Each row of a before or after table is a point. One or more steps were done to the points. Then noise was added and the rows were shuffled. The steps act on columns, c1 being the first. Write out the steps. A step turns or swaps two columns, mirrors them in a line or flattens them onto one, adds a multiple of one to another, or multiplies or shifts one. Angles are multiples of 10 degrees, from the lower column toward the higher: turns from -170 to 170, lines from 10 to 170 but not 90. Use the fewest steps. Two steps may share a column if one is a turn and the other turns, adds or multiplies; they go together, in the order done. Otherwise the lowest column goes first.

Before, 14 rows:
[[-4.5 -0.2]
 [-1.6 -3.1]
 [ 2.6 -0.9]
 [ 4.4  1.6]
 [-1.6  2.1]
 [-3.8 -1.0]
 [-3.4  1.6]
 [ 2.3 -1.2]
 [-5.7 -2.7]
 [ 2.4  3.9]
 [-2.6 -3.4]
 [ 4.2 -1.3]
 [ 1.8  0.1]
 [-0.4 -3.5]]
After:
[[-1.2  2.5]
 [ 0.7  4.8]
 [-0.4 -3.8]
 [ 2.3 -3.3]
 [ 0.0  2.0]
 [-3.4 -0.9]
 [ 0.6 -4.3]
 [-2.7 -3.1]
 [-1.7  3.9]
 [ 3.7  2.4]
 [ 2.3 -1.1]
 [-2.9 -1.7]
 [-2.2 -6.2]
 [-1.7  1.6]]
Steps: mirror c1 and c2 in the line at 50 degrees

Before (9 x 4):
[[ 0.5  6.4  3.2  2.4]
 [ 2.2  0.9 -2.8  4.9]
 [ 3.8  6.4 -1.2 -0.1]
 [ 2.6 -0.5 -5.4 -0.9]
 [-1.7  0.4 -5.1  0.3]
 [ 0.4  0.8 -1.2  4.6]
 [-2.1  0.3  1.0 -1.7]
 [-2.0  0.8  1.7 -0.9]
 [ 0.3 -0.1  2.6  2.6]]
After:
[[ 5.2 -0.5  0.0 -1.0]
 [ 7.6  6.0  0.0 -0.1]
 [ 1.0  0.8  0.1  4.9]
 [ 4.2  1.0 -0.2  5.0]
 [-4.5  0.1  0.1 -1.8]
 [-4.0  0.8  0.2 -0.9]
 [-3.6  0.4 -0.1  0.5]
 [ 0.9  6.6  0.0  2.4]
 [ 0.5  0.0 -0.2  2.6]]
Steps: multiply c1 by 2; multiply c3 by 0

Before, 9 rows:
[[ 3.6 -0.2  0.2 -1.3  0.9  3.6  1.3  1.5]
 [-3.2 -1.6  1.0 -1.5 -1.3 -4.0 -2.0  0.9]
 [ 2.9  1.3  0.1  4.3 -3.0  0.7 -1.5  2.0]
 [-2.9 -0.6  6.9 -2.4  3.8 -3.4 -4.1 -1.7]
 [ 2.9  2.9 -0.4 -4.3  3.6 -1.7  0.2  0.9]
 [ 2.9 -0.2  0.8  2.2  4.5 -3.9  1.5  1.9]
 [ 2.3  1.2  3.1  1.9 -4.1 -4.0  1.3  1.0]
 [-3.1  2.5  1.2  2.0  4.3 -3.1  1.7  0.9]
 [ 3.9 -3.0  0.5  0.5 -0.2  3.8 -2.5 -5.0]]
After, 9 rows:
[[ 2.9 -1.4  0.9  4.5 -3.7  0.6  1.1  1.1]
 [-2.5 -1.9 -2.2 -1.6  2.9 -3.6 -1.4  0.5]
 [ 3.8 -2.1  1.0 -0.1 -4.0  3.7 -3.1 -1.7]
 [-2.2  1.2 -2.4  1.5  7.7 -3.2  2.6  0.1]
 [ 3.3  1.4 -2.4  1.9  0.0 -3.9  1.1  0.1]
 [ 3.0  1.6  0.1  2.0  8.3 -4.0 -0.3  0.9]
 [ 2.8  0.2  1.2 -4.2  5.4 -1.9  2.8  0.6]
 [-0.1 -3.9 -7.5 -2.5  7.5 -3.6 -0.8 -0.9]
 [ 3.5  1.3  1.2 -1.1 -2.8  3.7 -0.1  0.9]]
Steps: mirror c1 and c3 in the line at 10 degrees; swap c2 and c7; add -1 times c6 to c5; multiply c8 by 0.4

Before:
[[-0.3 -0.2  5.0  1.9 -2.6  0.5  2.5 -1.2  1.1 -1.6 -0.1]
 [ 2.3 -2.9  0.1  2.2  0.9  0.5 -5.1  2.9  3.9  2.2 -1.7]
 [-2.6 -1.7  4.7 -0.1 -1.3  6.9  1.9  1.7 -2.6  2.3  1.1]
 [-0.7 -2.2  0.8  3.6  1.2 -1.3  0.7  1.4  0.5 -4.3  0.5]
 [-1.7 -3.6  3.8  0.0  1.0  3.6 -1.8 -2.9 -3.3  3.1  0.5]
 [-5.8 -3.0  0.7 -0.5  1.7  4.0 -3.1 -1.4  1.0  2.6 -0.8]
 [ 3.0 -1.9  0.0  1.7  3.3 -4.2  0.9  4.0  5.6  0.3 -0.7]
 [-1.1  4.2  3.3  3.8  2.2  1.5  4.1  1.9 -1.5 -2.2 -2.5]
 [-2.3 -4.5  1.1  2.5 -1.7  5.4  1.0 -3.1 -1.3  3.6  0.0]
 [-0.5  1.8  3.4  5.1  2.4  0.4  1.8  0.4  1.9 -2.0  2.6]]
After, 10 rows:
[[-5.8  5.0  0.6 -0.5  1.7  3.9  2.1  3.2  1.0  2.6 -1.8]
 [-0.8  2.1  0.9  3.5  1.2 -1.2  0.1 -2.4  0.4 -4.2 -2.0]
 [-0.4 -6.2  3.5  5.2  2.5  0.5 -1.5 -1.3  1.9 -1.9 -0.4]
 [ 3.1  3.4  0.1  1.7  3.4 -4.2  1.3 -6.4  5.5  0.3 -1.0]
 [-1.1 -1.6  3.2  3.8  2.3  1.5 -2.8 -4.3 -1.6 -2.2  4.8]
 [-2.4  5.9  1.1  2.4 -1.7  5.4 -2.5  4.2 -1.3  3.5 -3.5]
 [-0.2  0.4  5.0  1.8 -2.6  0.5 -2.9  1.0  1.1 -1.7 -0.2]
 [-2.5  0.5  4.7 -0.1 -1.4  6.9 -0.8 -3.3 -2.5  2.3 -1.9]
 [ 2.4  6.3  0.1  2.1  0.8  0.5  6.4 -2.6  3.9  2.3 -1.2]
 [-1.9  3.8  3.7 -0.1  1.0  3.7  0.2  5.1 -3.3  3.1 -3.0]]
Steps: turn c2 and c11 by 130 degrees; multiply c2 by 2; multiply c8 by 1.6; turn c7 and c8 by -160 degrees

Before, 9 rows:
[[ 0.7  1.3  8.4  0.6  3.6 -1.5  4.1 -1.4  5.3  0.0 -0.7  0.0  0.3 -4.4]
 [ 1.5 -1.5  0.8 -1.4 -0.1  3.9 -6.3  1.9 -0.3  0.7  1.2  2.2  0.4  1.1]
 [-1.7 -6.9  1.6 -0.2 -0.8 -0.2 -1.9 -1.9 -0.6  1.0  2.0 -1.3  0.5 -0.2]
 [ 3.3 -2.6  2.4  0.7 -6.0  4.1 -3.9 -2.0  1.3  1.3 -1.3 -3.1  1.9  1.1]
 [-4.0  3.0  4.2 -1.3  1.0  0.5  3.7 -3.1  0.3  3.4 -1.0  0.8  1.2 -0.6]
 [-3.1 -1.4 -2.8 -7.4 -2.1  4.3 -0.3 -2.8 -1.5  0.1 -3.5  4.7  1.4  5.7]
 [-4.8  2.3  1.7 -7.0  1.4  4.0  0.8 -0.5  1.3  2.2 -3.8 -5.3  1.7  4.6]
 [-0.8  4.7 -3.5 -3.6  0.9  0.2  3.9 -1.3  0.6 -0.9  1.2 -0.1 -4.7 -1.0]
 [-1.3 -0.9  1.7 -5.4 -1.6 -1.5 -2.5  1.5  3.6  0.7  2.6  0.0 -1.2 -3.4]]
After (9 x 14):
[[ 0.4 -1.6  0.9 -1.3  5.8 -3.7  3.3  2.0 -0.3 -0.2  1.3  2.3  0.5  4.2]
 [-1.2 -6.8  1.5 -0.2  1.1 -1.9 -0.5 -1.8 -0.3  1.5  2.0 -1.3  0.6  2.6]
 [-3.3  2.8  4.3 -1.5 -1.7  3.4  0.1 -3.0  0.0  3.8 -1.0  0.7  1.2  2.6]
 [-2.9  2.3  1.7 -7.1  2.0  2.6  2.8 -0.6  0.8  3.7 -3.9 -5.3  1.7  7.7]
 [ 0.5  1.3  8.3  0.5 -4.6  2.7  1.5 -1.3  3.8 -0.2 -0.6 -0.1  0.5 -1.3]
 [ 0.1  4.8 -3.7 -3.4 -2.0  3.3  0.0 -1.5  0.5  0.0  1.2 -0.2 -4.6  2.1]
 [-1.5 -1.4 -2.8 -7.6  4.3  2.0  0.0 -2.9 -1.1  1.5 -3.4  4.7  1.3  8.6]
 [-0.9 -0.6  1.6 -5.3  1.0 -2.8 -1.6  1.6  2.6  1.0  2.8 -0.2 -1.1 -0.6]
 [ 0.6 -2.5  2.2  0.8  7.6 -1.3 -2.6 -2.1  1.0 -0.9 -1.4 -3.0  1.9  4.2]]
Steps: flatten c1 and c10 onto the line at 130 degrees; turn c6 and c7 by -60 degrees; turn c5 and c7 by 120 degrees; multiply c9 by 0.7; shift c14 by 3.0

Before:
[[ 4.4  5.0  3.2 -3.3 -2.3 -1.5 -1.4 -2.7 -0.8 -6.5  2.2 -4.9  2.3 -2.7
   1.5 -6.0  1.4  2.9 -1.7  0.7]
 [-2.1 -2.8  2.4  4.3  3.7  2.2 -5.0  3.2 -1.0 -1.3  2.8 -2.9 -3.3  0.6
   2.3  0.4  0.9 -2.0  2.8  5.5]
 [ 3.0 -0.1 -5.1 -3.3 -1.4  7.0 -3.2 -0.4 -1.9  0.4 -4.7 -4.7  1.3  1.5
   0.7  0.1  0.7  1.2  1.5 -0.6]
 [-3.5  3.5  2.5  1.6  0.7  5.1  0.6 -2.2 -3.1 -5.0  3.5 -1.6  3.4  3.9
  -1.0 -6.5  0.2 -3.4 -0.9  1.6]
 [-5.1 -2.8 -2.7  2.4  3.5  3.0  0.7  0.5  1.3 -2.0 -2.6 -3.4 -4.1  2.6
  -0.5 -2.6 -2.7 -3.2  3.4  5.4]
 [-4.2  1.0 -0.4  2.4 -2.5 -2.4 -4.3  0.2 -3.7  0.6 -1.0  0.2  0.9 -2.8
   1.2 -1.1 -2.1  2.4 -1.6 -2.5]
 [-4.5  4.5 -0.2  2.4 -1.3  4.4 -4.0 -3.0 -0.7  1.7  2.3  1.9  2.1 -4.1
   0.6 -2.9 -1.6  0.0  2.4 -3.5]
 [ 2.1  0.7  2.4  0.2 -1.2  1.6  2.9  3.9  1.3  0.8 -2.8 -0.5  1.1 -4.8
  -2.7 -1.0  2.1  0.4 -2.5  4.5]
 [ 1.1  1.3 -4.3  4.0 -2.8  0.7  0.3  2.2 -1.4 -2.2  1.2 -2.9  1.4 -4.4
  -1.2 -0.1 -4.3  2.9 -3.5 -1.7]
 [-0.9  2.6 -2.8 -1.6  2.9  2.3  3.0 -3.3  3.6 -2.1 -1.7 -3.4  3.0  4.1
  -2.5  1.1  5.1 -4.1  1.3  4.2]
 [-1.0  3.7  3.0 -0.1  1.9  4.3 -3.3  2.9 -0.1 -3.8 -4.8 -5.0 -2.5  3.6
   1.6 -3.3  0.7 -1.5  2.3 -0.2]
 [-3.1 -2.5 -0.5 -1.7  4.2  2.4 -1.7  2.7 -1.2 -2.8 -1.7 -3.5  2.2 -1.2
   4.9  2.6  2.2  0.9 -1.3 -2.2]
 [ 1.0 -0.9 -4.8 -3.3 -2.4 -1.1  1.1  4.9  2.4 -0.4 -1.9 -4.6 -1.1  3.4
   0.5 -3.2 -3.1 -3.1 -0.6  2.2]]
After:
[[-4.5  3.7  2.4  0.8  0.3  5.5  3.3 -2.7 -2.7 -5.0  3.3  0.0  3.7  0.5
  -0.7 -6.3 -4.0 -5.7 -0.8 -1.1]
 [-3.4 -2.1 -0.3 -1.1  3.5  2.5  1.4  2.7 -0.8 -2.4 -1.8  3.8  1.8  2.2
   4.5  2.8  0.6 -1.0 -0.7 -1.3]
 [-0.9  2.6 -3.2 -1.1  2.9  2.3  5.8 -3.5  3.0 -2.5 -1.8 -0.9  3.1  5.3
  -2.9  0.8 -4.0 -6.0  1.4 -6.3]
 [-4.2  4.7  0.1  2.1 -1.0  3.9 -1.5 -2.8  0.0  1.7  2.3  1.1  1.8 -0.9
   0.2 -3.0  4.5 -1.7  2.7  3.8]
 [-5.4 -2.7 -2.1  1.1  3.4  3.4  4.1  0.7  0.6 -2.0 -2.7 -1.8 -4.2 -2.4
  -0.7 -2.4 -2.3 -5.2  3.1 -6.5]
 [-1.9 -3.1  2.8  3.1  3.3  2.4 -2.1  3.5 -1.3 -1.5  2.7 -2.7 -2.7  0.8
   2.3  0.1 -0.1 -4.2  2.0 -4.8]
 [-4.0  0.9 -0.4  1.3 -2.3 -2.5 -1.6  0.2 -3.6  0.8 -0.6  1.9  1.4 -2.1
   1.4 -1.4  2.9  0.6 -1.7  1.8]
 [ 0.9 -0.8 -4.6 -2.5 -2.6 -1.3  3.4  4.9  2.1 -0.1 -2.4  1.5 -1.0 -3.2
   0.8 -3.0 -3.6 -5.3 -0.7 -6.3]
 [ 2.6  1.0  2.3  0.3 -0.9  1.5  5.7  4.0  1.9  0.9 -3.1 -3.4  1.2  2.7
  -2.4 -1.2  5.1 -1.4 -2.3 -2.7]
 [ 2.8  0.4 -5.2 -2.0 -1.2  6.9  0.0 -0.4 -2.2  0.3 -4.6  3.2  1.3  0.4
   0.2  0.7 -1.7 -0.4  1.9 -4.6]
 [ 1.0  1.2 -4.3  3.1 -3.0  0.8  3.6  2.2 -1.2 -2.3  2.0  3.2  0.8 -4.5
  -0.9  0.1  4.1  1.2 -3.7 -2.8]
 [ 4.6  4.8  3.6 -2.0 -2.0 -1.9  1.7 -2.7 -0.9 -6.4  2.4  2.4  2.1  1.3
   0.9 -6.0  2.8  1.1 -1.8 -3.5]
 [-1.6  3.9  2.6  0.3  1.9  4.0 -0.2  2.7 -0.5 -3.5 -4.5  3.0 -2.6  0.3
   1.2 -3.6 -3.0 -3.3  2.5 -2.6]]
Steps: turn c12 and c20 by 130 degrees; add 0.3 times c3 to c20; multiply c4 by 0.7; shift c7 by 3.0; turn c14 and c17 by -90 degrees; shift c18 by -2.0
